Every row gives one point. Before rounding, the points of a table are all equally far from one centre. They may lie mostly on one side of it. Write the centre, to within rounding.
(in the rows, 128 means zero)

Points (10 x 3):
[[111  82  91]
 [186  98  81]
 [119 131  77]
 [160  64  93]
 [121 100  77]
 [ 86 104 111]
 [ 99  77 109]
 [154  46 134]
 [ 96  71 145]
 [132  49 128]]
Centre: [149 116 139]

Points (13 x 9):
[[ 91 154 148  74  85 137 150  69  79]
 [105 150 123 102 111 160 157  50  74]
 [106 115 119 118  73 168 173  52  87]
 [ 97 135 139  73  91 122 155  57  79]
 [116 112 113 145 109 151 144  44  91]
 [106 115  87 110 112 165 164  52  93]
 [102 124 139 101  99 139 172  39  84]
 [100 102 155 109 126 153 187  41  93]
 [ 97 125 142 101 103 135 144  16  97]
 [121 131 140  97  75 133 182  61  96]
 [ 86 106 123 104 107 147 187  91  86]
 [122 129 114 137  74 158 173  70 121]
 [ 72 101 139  65  99 133 150  43  83]]
Centre: [125 100 150  82 110 176 119  85 128]

Points, 17 rows:
[[186 178 133  97  91 146 170 126 187  90 159 163  70  77]
 [183 105 106  86 118 196 160 194 190 103 179 145  73  77]
 [146 100 116  74 131 169 104 127 190  59 152 200  74 120]
 [176 134  96 103 165 175 132 135 166 150 159 179  80  88]
 [158 139  88 118  99 124 125 112 176  78 113 193 114  71]
 [204 132 118 124  90 188 143 165 196 123 155 215  65 128]
 [155 156 144 109 161 209 135 151 145 126 220 137  92 109]
 [178 144 136  67 128 150 170  97 216 121 163 157  62 135]
 [213 133 158 162 176 185 123 149 147 102 139 215  99 140]
 [174 124 117  75  75 143 147 102 191  81 192 171  99 145]
 [134  72 163 122 147 139 110 111 126 118 161 178  98 102]
 [178 165 100 145 127 215 148 132 191 128 127 211 145 121]
 [153 119  90 114 142 188 144 134 114  92 113 205  88  92]
 [158 104 145 130 186 122 182 103 147 117 130 169  48 100]
 [188 173 158  90 134 184 131  99 160  75 157 180  64 164]
 [138 105 121  76 107 169 123 141 132  99 139 146  93  57]
 [171 129  89 102  92 159 133 143 137  94 180 203  90 100]]
Centre: [133 134 129 148 128 147 151 174 175  92 125 123 106 161]

Points, 31 rows:
[[221  95 123 106 142 143 126 150 136 101 130 184 147  47 119 130 148 123
  151 179 151  39  99 161]
 [191 107  93  95 165 113 119 126 181 143  68 143 123  29 107  93  93 185
  165 134 124  62 123 152]
 [159 106  99 127 124 146 149 127 145 142 115 172 153  40  75 107 153 140
  124 135 113  45  94 193]
 [199  94  83  73 172 173 148 132 152 123  98 140 181  40 111 125 134 121
  133 117 109  49  75 172]
 [199 117  99  83 152 156 106 131 193 109 114 168 117  28 105 110  82 153
  151 115 120  45  93 168]
 [184  64 125  70 149 115 118 108 191 155 132 197 167  59  99 121 136 159
  126 162 126  47 132 176]
 [168  67 154  87 141 115 121 149 135 141  78 175 142  63  76 119 145 107
  177 175 163  70 106 157]
 [174 105 123  79 146 143 155 150 133 154 119 183 141  56  97 109 134  70
  161 118 136  49  93 180]
 [174 102  75  74 131 172 157 127 143 124  93 180 138  32 143 144 154 125
  152 136 138  51 109 180]
 [188 142 117 119 136 173 132  85 178 120  71 128 115  43 102 131  99 112
  119 182 121  38 107 169]
 [199 119 108  75 121 154 134 165 157 124  91 201 161  47 116  99 133 135
  159 155 105  58 105 196]
 [229 116 127 125 174 174 111 139 103 145 109 151 164  53  92 157 113 131
  181 159 130  80 145 190]
 [200 117 138 103 125 158 120 110 131 166 125 134 143 103  47 114 149 147
  177 135 120  23 177 166]
 [211  93 132  72 148 128 107 139 167 127  41 150 134  70  90 119 146 135
  141 132  83  68 142 184]
 [221 103 112  96 160 141 149 105 150 169 102 147 134  59 125 112 141 139
  197 128 117  57 139 206]
 [200  77  92  88 130 130 135  93 183 163 112 151 144  37  73  93 150 118
  137 170  98  38 129 140]
 [203 105 109 101 185 160 142 123 152 121  80 153 111  32  79 120 116 146
  149 139 121  58 149 195]
 [212 109 126  87 138 141 190 149 140 132  85 138 141  78  97 102 147  89
  180 181 161  46 104 118]
 [194 102 117 100 119 127 129 178 149 156  69 146 131  59 111 114 114 120
  128 142 140  24 131 187]
 [156  90 130  69 167 138 140  87 112 134 141 172 141  56  69 106 139 123
  186 176 112  75 116 196]
 [175 136 110 104 131 138 126 139 129 158  67 224 118  73 100 119 101 121
  152 147 115  46 125 178]
 [176  85 109  75 167  88 151 140 165 126  87 112 132  82 115  84 169 112
  162 150 147  56 132 192]
 [198 100  97  97 128 125 145 126 117 131  94 181 158  41 101 137 132 125
  153 158 115  36 105 182]
 [190 130 143  78 149 148 149 125 182 167  91 180 138  75  90 154 113 124
  103 132 134  48 145 198]
 [213 136 146  67 126 172 166 113 177 186  78 124 150  84 143 136  83 164
  123 144  96  93 147 189]
 [199 136 116  68 105 155 178 142 125 132  99 148 130  49 122 107 138  79
  132 162  93  78 106 181]
 [219  74 115  83 176 126 111 147 173 140  72 138 166  64 123 149 101 143
  122 154 144  22 126 118]
 [198  97 103  84 189 147 108 120 147 139 106 189 188  69 120 113 135  62
  147 151 134  49 115 172]
 [200 108 124  99 172 157 130 123 152 121  66 138 130  55 129 123 160  95
  134 135 126  27  92 157]
 [172  86 138 111 141 186 152  99 138 135  46 162 138  68 105  81 151  90
  176 127 110  59 132 170]
 [170  79 104  89 137 148 106 140 160 117  89 161  59  72 103 124 129 123
  153 171 161  83  74 186]]
Centre: [153 102 108 106 142 159 131 134 165 127 126 135 145 119 120 126 106 128
 155 154 109  99 137 130]
